Each row is a point. The points of each table are mixes of a few directions, plus a little noise. Count the directions of each table, and those that both share. Where both have some left over, give the other angles between the two spaces (their principal angles), to ten degrees, smallest first.

First (4 x 2):
[[-16  19]
 [-19  22]
 [  5  -6]
 [ 30 -35]]
Second (7 x 2):
[[ 19   0]
 [ 10   0]
 [ -8   0]
 [-22   0]
 [-25   0]
 [-33   0]
 [ 60   0]]
Directions: first 1, second 1, shared 0; angles 50

First (7 x 6):
[[-15  11 -17 -60 -11  28]
 [  6  -5   7  25   5 -11]
 [-13   9 -15 -52  -9  24]
 [  8  -6   9  33   6 -15]
 [  3  -2   3  11   2  -5]
 [ 10  -7  11  37   7 -17]
 [  1  -1   2   6   1  -3]]
Second:
[[ -6  -2 -16   3  -8  12]
 [ -2 -13  -5  16 -16  -7]
 [ -5   3 -13  -3  -2  13]
 [  5  -2  11   2   2 -11]
 [ 22  22  55 -27  42 -30]
 [-13  -7 -33   9 -19  23]]
Directions: first 1, second 2, shared 0; angles 40

First:
[[-10  -3   5  -4  -1  -2 -15  -1   3  -1   8]
 [-31  -8  15 -12  -2  -5 -45  -4  10  -3  25]
 [  1   0   0   0   0   0   1   0   0   0  -1]
 [ 15   4  -7   6   1   2  22   2  -5   2 -12]
 [  9   2  -4   3   0   1  13   1  -3   1  -7]
 [ 21   5 -10   8   1   3  30   3  -7   2 -16]
 [-22  -5  10  -8  -1  -3 -32  -3   7  -2  17]
 [-41 -10  19 -15  -2  -6 -60  -5  13  -4  32]
 [  6   2  -3   2   0   1   9   1  -2   1  -5]
 [ 35   9 -17  13   2   5  52   4 -11   4 -28]
 [ 17   4  -8   7   1   3  25   2  -6   2 -14]]
Second:
[[ 27   5 -11  41  18  18   4  -2 -14  28   8]
 [-37  40   4   3 -10   2  14 -23 -10  -7 -35]
 [ 18 -23  -1  -6   4  -3  -8  13   7   1  19]
 [-39  28   7 -14 -15  -6   9 -17  -2 -17 -30]
 [ 19 -15  -3   5   7   2  -5   9   2   7  15]
 [ -6  -3   3 -13  -5  -6  -2   2   5  -8  -1]
 [-11  11   1   0  -3   0   4  -7  -3  -3 -10]
 [ 17 -23  -1  -8   3  -4  -9  13   8   0  18]
 [ 12 -19   0  -8   1  -4  -7  11   7  -1  14]]
Directions: first 1, second 2, shared 0; angles 60

First (8 x 18):
[[ 23  10  -1  13 -39   5 -22   9 -28 -17 -25  -9 -18  26   7   2   0  33]
 [-17  -4   7  -3  12   0   2 -10  18   1   6  -6   5 -12  -7  -7  -2 -10]
 [  0   1   2   2  -4   1  -4  -1  -1  -3  -3  -4  -2   2   0  -2   0   4]
 [-45 -11  19  -8  30  -1   2 -27  47   2  13 -18  12 -30 -17 -19  -5 -24]
 [ 29   8 -10   7 -25   2  -7  16 -31  -6 -13   7 -11  22  11  10   3  20]
 [ 19   2 -12  -1   0  -2  10  14 -18   7   4  18   1   8   8  12   3  -1]
 [-14  -1   9   1   0   2  -8 -10  13  -6  -4 -13  -1  -5  -6  -9  -2   1]
 [  5  -4 -13 -10  27  -6  27   9   0  20  22  26  14  -9   4  12   4 -24]]
Second, 9 rows:
[[-31  -4  19   1   4   3 -14 -22  29 -10  -4 -26   0 -14 -13 -19  -5  -2]
 [ 60   8 -37  -1  -8  -5  26  43 -56  18   8  51   0  27  25  37  10   3]
 [-34  -5  21   0   5   3 -14 -24  32 -10  -5 -28   0 -15 -14 -20  -6  -2]
 [ -9  -1   5   0   1   0  -4  -7   8  -3  -1  -8   0  -4  -4  -6  -1   0]
 [-24  -3  15   0   3   2 -10 -17  22  -7  -3 -20   0 -11 -10 -15  -4  -1]
 [ -1   0   1   0   0   0   0  -1   1   0   0  -1   0  -1  -1  -1   0   0]
 [ 13   2  -8   0  -2  -1   6   9 -12   4   2  11   0   6   6   8   2   1]
 [  1   0   0   0   0   0   0   1  -1   0   0   1   0   0   0   1   0   0]
 [ 25   3 -15   0  -3  -2  11  18 -23   8   3  21   0  11  11  15   4   1]]
Directions: first 2, second 1, shared 1

First (11 x 32):
[[-11  -9   1 -21 -11   7   5  13 -12 -18   1   9 -11  -7   9  -3  13   1
   17  19 -26  14  17   0   7   6  -8  -3   7   6  13 -12]
 [  0   3   3 -18  11  -1  -9  12  -8  -4  -3  25   3  -2  13   5  -5  16
   15   7   8 -13   2 -11 -10  14 -13 -11 -16   4   7  -5]
 [ 19 -14 -19  56  -4 -13  11 -16  11   7   8 -32  -3   7 -52   5  22 -29
  -26  -2  -3  27 -28   9   6 -28  15  19  13 -27 -26   9]
 [ 13   2 -19  16  14 -10  -1   6 -12  -8  -7  17   1   0  -7  15   9  10
   16  19   8  -3 -21 -11   1   8 -15 -13 -22 -13   0   5]
 [-17  -9  35 -53  -6  10 -16  14   7   4  14  16   1  -5  15 -16 -11   4
   -6 -16  -6  -6  39  -1 -23   3   4   9  16  23   2 -22]
 [  4  -2 -23  25  -6  -2  16  -4 -10 -14  -7 -11  -9  -1  -9   6  18  -7
   11  20 -16  17 -15   4  21  -2  -4  -4  -2 -12   5   6]
 [  5  10   3  -5  16  -5 -11   3   0   8  -5  17  10   2  10   6 -14  15
    4  -6  23 -22  -7 -10 -12  10  -7 -10 -18   2   0   4]
 [ 15   0   6  17  13 -11 -12  -7  15  21   7  -1  13   7 -20   4  -9  -3
  -22 -21  28 -12 -14  -4 -20 -10   8   8  -5  -7 -22   5]
 [ -5  -2  18  -1 -10   5  -2 -13  21  18   9 -24   4   4  -5 -14 -12 -14
  -29 -29   5  -1  12  11  -6 -16  22  19  22   7 -12   1]
 [ -4  36   7   5   8   7  -1 -25  16  28 -16 -22  18   8  38  -5 -45  12
  -14 -37  40 -42  -7   6   6   7  14  -7 -10  15   5  25]
 [-19 -18 -13 -20 -26  12  20  18 -27 -42  -1   5 -27 -13   8  -4  35  -6
   35  46 -60  39  22   6  29   7 -15  -6  14   3  27 -18]]
Second:
[[ 11 -15  24  38  17 -22  11  32   2  16  -7   6 -25   0 -15   2 -28   1
    6  17   8  22   9  12  18 -10  14  -3   5  -6  18 -10]
 [-11   6 -22 -47 -10  16 -10 -25  -1 -15   4   4  21  -1  12   3  22   2
    3 -13 -10 -11   0  -9  -8   7 -11  -7 -11   4  -7   1]
 [-19  -6  -4 -19  -6   6 -22  13 -18  24   8 -15 -15 -12  16 -20 -36 -26
   30  51 -29 -34  29   9  13  29 -30  -4  -7  30  20 -18]
 [  1  17  17  50  -2   0   9   5 -11   6   9 -25  -8  -2  -7  -1 -13  -3
  -23   5   1  -7 -16  10  -2   7   5  28  17  -6 -14   7]
 [ 21 -20   0  46   2 -22   9  22  18  23 -15  -9 -27   8 -14 -15 -13 -19
   10   7  16  11   2   7   8 -28  11  -3  14   0  11   9]
 [ 16 -12 -23  10  -4  -8  14 -18  24  -8 -12  -3   5  12 -18   6  28  -5
   -5 -28  11  30 -13  -1   8 -34  19 -10   2 -18  -5  15]
 [  1   2  16 -14   9   9  10 -27   3 -16   0  16  28   1  -6  13  33  28
  -18  -6   4  28  -9 -13   0   0  15 -11  -7  -9  -2   1]
 [ -9  16  -4 -20   3   4   1   5 -10 -24   8  12   4  -2   5  23  -3  15
  -10 -33   0  -4  -6   3  -8   9   1  11  -7 -17 -14  -8]
 [-12  12  -4 -45  -9  18 -21  -8  -7  -6   6  13  17  -4  28 -10   9   7
    7  -3  -1 -36   5 -18 -29  21 -23  -1  -6  21  -6   2]]
Directions: first 4, second 6, shared 1; angles 50, 70, 90

First (8 x 32):
[[ -9 -30   1  24  21  -7 -11  27 -30 -33 -18 -12 -40  28 -47 -21  -9 -18
    3   5  -9  -1 -29  -3   0  26 -19  12 -11 -55  -1  -9]
 [  6  20  -1 -16 -15   5   7 -18  20  22  12   8  27 -19  32  14   6  12
   -2  -4   6   0  20   2   0 -18  13  -8   7  38   1   6]
 [  1   4   0  -4  -3   1   2  -4   4   5   2   2   6  -4   7   3   1   3
    0  -1   1   0   4   1   0  -3   3  -2   2   8   0   1]
 [ -1  -2   0   1   1   0  -1   1  -1  -2  -1  -1  -2   1  -2  -1   0  -1
    0   0   0   0  -1   0   0   1  -1   0  -1  -2   0   0]
 [ -7 -23   1  18  16  -5  -8  21 -23 -25 -13  -9 -31  21 -36 -16  -7 -14
    2   4  -7  -1 -22  -3   0  20 -14   9  -9 -42  -1  -7]
 [  4  13  -1 -11 -10   3   5 -12  14  15   8   5  18 -13  22  10   4   8
   -1  -2   4   1  13   2   0 -12   8  -5   5  25   1   4]
 [  6  22  -1 -18 -16   5   8 -20  22  25  13   9  30 -21  36  16   7  14
   -2  -4   7   1  22   2   0 -19  14  -9   8  42   1   7]
 [ -2  -6   0   5   4  -1  -2   5  -6  -7  -4  -2  -8   6 -10  -5  -2  -4
    0   1  -2   0  -6  -1   0   5  -4   2  -2 -11   0  -2]]
Second, 11 rows:
[[ -2  -7   0   6   5  -2  -3   7  -7  -8  -4  -3 -10   7 -12  -5  -2  -4
    1   1  -2   0  -7  -1   0   6  -5   3  -3 -14   0  -2]
 [ -6 -22   1  18  15  -5  -8  20 -22 -24 -13  -9 -29  20 -35 -15  -7 -13
    2   4  -7  -1 -21  -2   0  19 -14   8  -8 -40  -1  -7]
 [ -1  -4   0   3   3  -1  -1   4  -4  -5  -2  -2  -5   4  -7  -3  -1  -2
    0   1  -1   0  -4   0   0   4  -3   2  -1  -8   0  -1]
 [  4  13  -1 -11  -9   3   5 -12  13  15   8   5  18 -12  21   9   4   8
   -1  -2   4   0  13   1   0 -11   8  -5   5  25   1   4]
 [  6  21  -1 -17 -15   5   8 -19  21  24  12   8  28 -20  34  15   6  13
   -2  -4   7   1  21   2   0 -18  13  -8   8  39   1   6]
 [  5  18  -1 -15 -13   4   7 -16  18  20  11   7  24 -17  29  13   6  11
   -2  -3   6   1  18   2   0 -16  11  -7   7  34   1   5]
 [ -2  -8   0   6   5  -2  -3   7  -8  -8  -4  -3 -10   7 -12  -5  -2  -5
    1   1  -2   0  -7  -1   0   7  -5   3  -3 -14   0  -2]
 [  3   9   0  -7  -6   2   3  -8   9  10   5   3  12  -8  14   6   3   5
   -1  -2   3   0   9   1   0  -8   6  -3   3  16   0   3]
 [  7  25  -1 -21 -18   6   9 -23  26  28  15  10  34 -24  41  18   8  15
   -2  -5   8   1  25   3   0 -22  16 -10   9  47   1   8]
 [ -4 -14   1  11  10  -3  -5  12 -14 -15  -8  -5 -19  13 -22 -10  -4  -8
    1   2  -4   0 -14  -2   0  12  -9   5  -5 -26  -1  -4]
 [ -9 -32   1  26  23  -8 -12  29 -32 -36 -19 -13 -43  30 -51 -23 -10 -19
    3   6 -10  -1 -32  -4   0  28 -20  12 -12 -60  -1 -10]]
Directions: first 1, second 1, shared 1

First, 9 rows:
[[ -7  23   2 -11  -3  -2  -2 -24   1 -23   3   6  -4  11  -6  -4  17  -5
  -14   7  10   7   3 -15   9  27  -3  -2 -34 -15   8   0]
 [-12  -6  16  -3  -4 -34  -9  41  26   0 -12 -30   8  31  12 -16  -9  32
   25 -20 -28  -3   9  -7  35  -5 -26   5  12  -6  23 -26]
 [ 15 -48 -23  28 -16  -8  21  14  -1  28  13  12  10  10   1   3 -44  10
    1   0 -31 -11 -11  30 -16 -28  -2 -24  53  14 -17 -10]
 [-12  11   6  -8 -11 -27  -3   3  18 -20   0 -10   3  37   2 -15   1  19
    1  -5 -15   4   6 -14  29  21 -22  -6 -18 -18  20 -20]
 [ 18 -30 -28  22 -10  16  22 -19 -19  19  18  30   2 -12  -8  12 -25 -14
  -17  14  -4  -6 -15  26 -35 -15  15 -22  30  14 -28  10]
 [ 10   2  -6   2  12  33   2 -19 -22  10   2  15  -7 -40  -5  16  10 -27
   -9  11  26   0  -6   7 -30  -9  25   7   0  13 -20  26]
 [  2  11 -15   0 -10   7  11 -42 -10 -18  15  25  -4   8 -12   2   5 -15
  -28  17  10   5  -5  -3 -10  24   5 -16 -24 -11  -7   6]
 [ -8  11  32 -14  26   3 -25  45   8  12 -27 -38  -2 -27  15   0  19   8
   35 -20   9  -1  12 -10  14 -20   0  37   5  10  13   4]
 [ -7  25  17 -16  16  11 -15   0  -2  -8 -12 -12  -7 -19   2   2  27  -8
    6  -2  22   5   7 -15   5   6   6  21 -24  -1   7  11]]
Second, 11 rows:
[[-31   5  -4   0  19  25   0  -4   2   5 -39  -3 -24 -12  -3  29  49   5
   60  12   5  -2  16  -3   7  30 -13 -20  18  44  -3  -1]
 [ -2 -15  -7   4 -29   5  -8   8  -5   6  14  -5   7   8  -1   1 -15  -4
    4 -11 -17  -8 -15 -25   2   0 -19  -6  24  10   1  19]
 [ 11 -18  -4   8 -32 -14  -6   8  -4  -1  21  -5  15  15   2 -13 -32  -1
  -22 -11 -17  -6 -22 -19   3  -8 -11  -6  14  -9   0  10]
 [ 29 -13  -6   5  -1 -40 -12 -19   6 -21  27   4  14  -1   6 -38 -17 -14
  -41  -2 -23 -10 -11   4  30  -1  11 -11 -22 -28  10 -10]
 [ 14   3  -3 -13  -5  17  -1  -4  -2  13  29  11  -5  -2  -3   4 -15 -22
  -11  -6  -4  -5   9  -1 -10 -29   6  21   0   1   1   9]
 [ 15 -17  -8   7 -13 -25 -12 -10   3 -12  18  -2  10   3   4 -23 -13 -10
  -19  -5 -25 -12 -14 -10  24   6  -4 -16   0  -8   7   1]
 [-29  24  13  -5  29  21  15  12  -1   4 -39  -4  -5 -11  -5  22  31  25
   29   9  35  20  17  19 -23  16   3  14 -11   0  -4  -7]
 [  0 -12  -4  12   2 -32 -10 -10   5 -23  -6  -8  14  -3   4 -25   8   6
   -7   2 -16  -4 -12  -2  30  30  -4 -26 -10 -13   8  -7]
 [-40  21   5 -10  32  26   1   6   3   1 -27  -8   5 -27  -9  11  46  15
   41  -2  17  15  19   7  -6  38 -11  15 -16  -1  10  10]
 [  3  31  13 -17  21  40  26   8  -5  28 -14  16 -34   5  -3  43   0   0
    9  14  45  14  29  27 -48 -48  28  34   0  19 -21 -14]
 [ 29  -9   3   8 -22 -23   6   4  -4  -1  17   3   4  23   6 -11 -43   0
  -42   0   0  -2 -16   2  -8 -33  13   0   3 -15 -10 -10]]
Directions: first 3, second 5, shared 0; angles 40, 50, 70

First:
[[  6   4  -5  -6  -3  -4  -9   0  -6   1  -2   0   1   2   7   4   4  12
   -3  -2  -3  -8   4  -9  -1   1  -2   1   8  -8   3   5]
 [  3   2  -3  -3  -2  -2  -4   0  -3   0  -1   0   1   1   3   2   2   6
   -1  -1  -1  -4   2  -4   0   0  -1   1   4  -3   1   2]
 [  1   0  -1  -1   0  -1  -1   0  -1   0   0   0   0   0   1   1   1   2
   -1   0   0  -1   1  -1   0   0   0   0   1  -1   0   1]
 [-30 -18  26  30  17  19  46   1  30  -4  11  -2  -8  -9 -33 -21 -22 -60
   14   9  15  39 -19  45   6  -4  11  -7 -40  37 -14 -23]
 [ 27  16 -23 -26 -15 -17 -41  -1 -27   3 -10   2   6   8  29  18  19  53
  -13  -8 -13 -34  17 -40  -5   4 -10   6  35 -33  12  21]
 [  1   0  -1  -1   0   0  -2   0  -1   0   0   0   0   0   1   1   1   2
    0   0  -1  -1   1  -1   0   0   0   0   1  -1   0   1]
 [ 22  13 -19 -22 -12 -14 -33   0 -22   3  -8   2   5   6  24  15  16  44
  -11  -7 -11 -28  14 -33  -4   3  -8   5  29 -27  10  17]
 [ -8  -5   7   8   5   5  12   0   8  -1   3  -1  -2  -2  -9  -5  -6 -16
    4   2   4  10  -5  12   1  -1   3  -1 -11  10  -4  -6]
 [-14  -8  12  13   7   9  20   0  13  -2   5  -1  -3  -4 -15  -9  -9 -27
    6   4   7  17  -8  20   3  -2   5  -3 -18  16  -6 -10]
 [-23 -14  19  23  13  14  34   1  23  -3   9  -1  -6  -6 -25 -15 -16 -45
   11   7  12  29 -14  34   4  -3   8  -5 -30  28 -10 -18]
 [ 15   9 -12 -15  -8  -9 -22   0 -15   2  -5   1   4   4  16  10  10  29
   -7  -5  -8 -19   9 -22  -3   2  -5   3  19 -18   6  11]]
Second:
[[ 40   3 -40   8 -24  -4 -21   0  -3 -15 -17 -16   4 -20  10  11  16   7
   -9   1   1 -12  12 -18 -12   1  -3 -13  12 -11   7  15]
 [ 30   2 -25 -10 -17  -6   1  -5  -4 -18 -17  -3  -1 -16  10  15  11  -2
  -17  11   0  -9   6 -18 -10  -2  -4   0   9 -15  17  19]
 [-30  -9  26 -11  21   8  18  -3  -4  16  11  10  -1  13  -9 -12  -9  -8
    9  -4   0   9  -6  14   2  -3   2  12 -17   2  -6 -13]
 [ -6  13  13  12  -3 -10  -6   7  16  -9   6   5  -5   9   2   5 -10   5
   -2   5  -1   0  -6   1  19   6   0  -5  15  17  -3   1]
 [ 32  -4 -31 -11 -15   0  -1  -7 -11 -11 -18  -8   2 -20   8  11  15  -2
  -13   5   0  -9   9 -17 -18  -4  -4  -1   3 -20  15  16]
 [-53  -8  44   9  33  12   6   4   2  33  28   8   1  27 -18 -27 -17   0
   28 -17   1  17 -10  31  12   2   6   6 -22  20 -26 -32]
 [ 27  -2 -28   1 -14   0 -10  -2  -7  -7 -12 -11   4 -15   6   6  13   3
   -5  -1   1  -8   9 -12 -13  -1  -2  -6   4 -12   6   9]
 [  5  10   5  -9  -6 -10  10   0   8 -17  -5   9  -7   0   7  14  -5  -4
  -15  16  -2  -3  -5  -9   9   1  -2   5  14   1  14  13]
 [-44  -6  36  11  26  10   2   5   3  28  24   6   2  22 -15 -23 -14   1
   24 -16   1  14  -8  27  11   2   5   2 -17  18 -24 -27]]
Directions: first 1, second 3, shared 0; angles 50

First (9 x 32):
[[-10 -17  -9 -22  17 -10  25 -23   7  12 -12   3   8  -9   1 -23 -28  -3
  -24 -33 -12  -4  26  10  33 -11   5 -16 -24  -5 -10  17]
 [  2   8  16  -9   2   3 -12 -10 -19  -4  29  -2  -5   7  -2  13   0  21
   13  11  -2  -4 -16 -18 -17  25  -8  -8 -15 -11   6 -17]
 [ -9 -12   6 -23   7 -10  10 -18  -9   9  13   3   0   1  -2  -8 -20  13
  -13 -14  -7   2   8  -2  18   3  -1 -19 -24 -11  -2  -2]
 [ -2  -2  17  -2 -24  -6 -15  16 -19   1  28   2 -11  17  -7  15  10  16
    4  24  11  19 -16  -7  -6   2  -5  -5   4  -6  10 -23]
 [  8  10   3  14  -7   7 -14  11  -2  -9   4  -2  -4   3   0  13  17   0
   15  17   6   0 -13  -5 -20   7  -3  10  13   5   5  -7]
 [ -9 -18 -26 -11  20  -8  35 -16  25  14 -40   3  12 -17   5 -34 -26 -26
  -30 -45 -12  -6  38  24  42 -28  12  -5 -10   5 -17  33]
 [  2   4  13   5 -17   0 -14  14 -12  -2  17  -1  -8  11  -3  15  12   8
    8  22   8  11 -15  -7 -12   4  -4   1   9  -1   8 -17]
 [ 12  13 -25  38   3  15  -1  20  32 -11 -48  -3   7 -15   9  -3  23 -39
   11   1   5 -12   5  15 -16 -17   7  33  38  24  -6  24]
 [  7  13   7  10  -2   8 -15   4  -6  -9  11  -2  -3   3   0  14  12   7
   17  17   2  -5 -17 -10 -24  15  -4   8   6   0   5 -10]]
Second, 8 rows:
[[ -7 -11  -4 -18  13  -7  17 -18   2   9  -5   2   5  -5   0 -15 -21   1
  -16 -23  -9  -3  17   5  23  -4   3 -13 -20  -5  -7  10]
 [  1   8  -6 -24  57  13  15 -60   1  -5  -2  -5  18 -22   9 -14 -34  10
    5 -39 -29 -45  11 -14  -4  37  -3 -13 -49 -11 -12  19]
 [ 14  27   2   8  32  25 -16 -25  -3 -19   6  -8   8 -11   8  14   4   9
   33   3 -12 -37 -18 -21 -43  42  -8  10 -12  -2   0   2]
 [ -2  -6   3  12 -32  -9  -7  33   0   4   1   3 -10  12  -6   6  17  -6
   -5  20  16  26  -4   8   5 -23   2   6  26   6   7 -10]
 [ -3  -8   3  11 -34 -10  -7  35   0   4   1   3 -11  13  -5   6  18  -6
   -7  20  17  29  -5   9   7 -25   3   6  28   6   6 -11]
 [ -2  -6   3  10 -27  -8  -6  27   0   4   0   2  -8  10  -4   5  15  -6
   -4  17  13  22  -3   7   4 -19   2   5  22   5   5  -8]
 [  1  -2   3  11 -22  -4  -8  24  -1   1   2   2  -7   8  -3   7  15  -4
    0  17  12  16  -6   4  -2 -13   1   6  20   5   5  -8]
 [ -2  -4  -3 -11  13  -1   9 -15   1   3  -2   0   5  -5   1  -8 -14   2
   -6 -15  -7  -8   8   0  10   3   0  -8 -15  -3  -5   7]]
Directions: first 3, second 2, shared 2

First, 9 rows:
[[  4  -1 -25  -1  16  -1   4  17  19  -5  11 -11  -4  13   9   4   4   8
    0   1  15  -8  -9   9  -4   0   0   7  15  15   3   0]
 [ -2 -15  14  -4 -15   2   5  15   9 -10   0   1  11  10   6  -2   3  14
   -6   7   6 -11   7  25   7  -5  -4  27   2   1  11   0]
 [-10  -9  20  -1 -29  12 -10  15   5  -3   4   2  17  -5   2 -18  12  -2
   -3  15 -13  -4  17  15  14  -7 -11  16  -9  -6  19   2]
 [  4  -3  20   6 -24  -5  22  -9 -25   2 -14  -4 -20  -2 -27   9 -11  23
   -4 -13  -2   5  -4   7   0  12   5  16 -14  -6  -3   3]
 [-15 -11  12  -6 -25  -4 -12  18  -1  -1  25  -6  28  -2 -13 -11  13  -1
    5  13  -2   3  22   5   9   1  -5  23   0  -9  17  -3]
 [  3  -1 -15  -9  32 -15  -3  -8   4  -2   8   4  11   8  10  15  -5  -8
    6  -3  17   1  -3 -13 -11  -2  10  -9  18   2 -14  -8]
 [ -4  -4  -5   2 -16   0   4  19   2  -1  15 -15  -1   3 -14  -5   7  13
    1   3   3   0   2  10   3   7  -4  20   0   4  13   2]
 [  7  22 -17   8  22   5  -3 -23  -6  11 -14   3 -23 -12   3   2  -7 -17
    3 -11 -10   8 -15 -26  -8   2   3 -40  -5   2 -16   3]
 [ 12  22  -4   4  38   6  -8 -45  -7   8 -35  24 -18 -14  24   6 -15 -31
   -1 -12 -14   5 -15 -32 -10 -10   7 -59  -6  -4 -30   0]]
Second (10 x 32):
[[  9   0  -1  -1  25   0   9 -17  12  -2 -21   9  -8   2  27  10  -2  -2
   -7  -6   7  -6 -12   5  -7  -6   4  -8   7   7  -7   3]
 [ 10   2  -1   2  14   3  10 -11   5  -2 -20   7 -14   4  15   7  -7   4
   -7  -6   3  -6 -12   6  -4  -4   2  -8   0   6  -8   2]
 [-19 -10   9 -10 -26  -7 -23  23  -7  -1  39  -6  40   0 -22 -12  10  -9
   12  18  -4   7  29  -7  10   1  -4  18   2 -14  12  -9]
 [  9   7  -4   7  -3   8  11  -3  -5  -1 -15   0 -25   2  -6   2 -11  11
   -5  -8  -3  -3 -13   4   0   1   0  -7  -8   5  -6   3]
 [-29   3  -9   1 -31 -11 -23  22 -12  22  60 -32  26 -24 -43 -19  33 -14
   20  12 -12  28  27 -26   3  22  -9  16  -2 -12  30   5]
 [ 14  -6   9  -5  21   3   9 -12  11 -15 -32  22  -4  16  32  12 -18   5
  -11  -3  10 -18 -10  16  -1 -17   6  -7   5   5 -17  -5]
 [  2   7  -9   5  10  -1   6 -10   3   9  -4  -6 -13  -9   4   2   8  -2
   -1  -7   0   5  -9  -5  -7   6   0  -6   1   5   3   8]
 [-19  -8   4  -9 -15  -9 -21  16  -3   5  38  -8  38  -6 -15 -10  17 -14
   11  15  -2  10  26 -10   5   4  -4  15   6 -12  15  -5]
 [ 13   0   4   0  11   5  10  -8   4 -10 -26  13 -13  11  16   7 -15   7
   -9  -6   4 -12 -12  11  -1  -9   4  -7  -1   5 -13  -2]
 [ 10   6  -2   8  -7   9  12  -1  -8  -4 -18   1 -27   5  -7   2 -16  14
   -5  -8  -3  -5 -14   6   1   1   0  -7 -10   4  -9   1]]
Directions: first 5, second 3, shared 2; angles 50
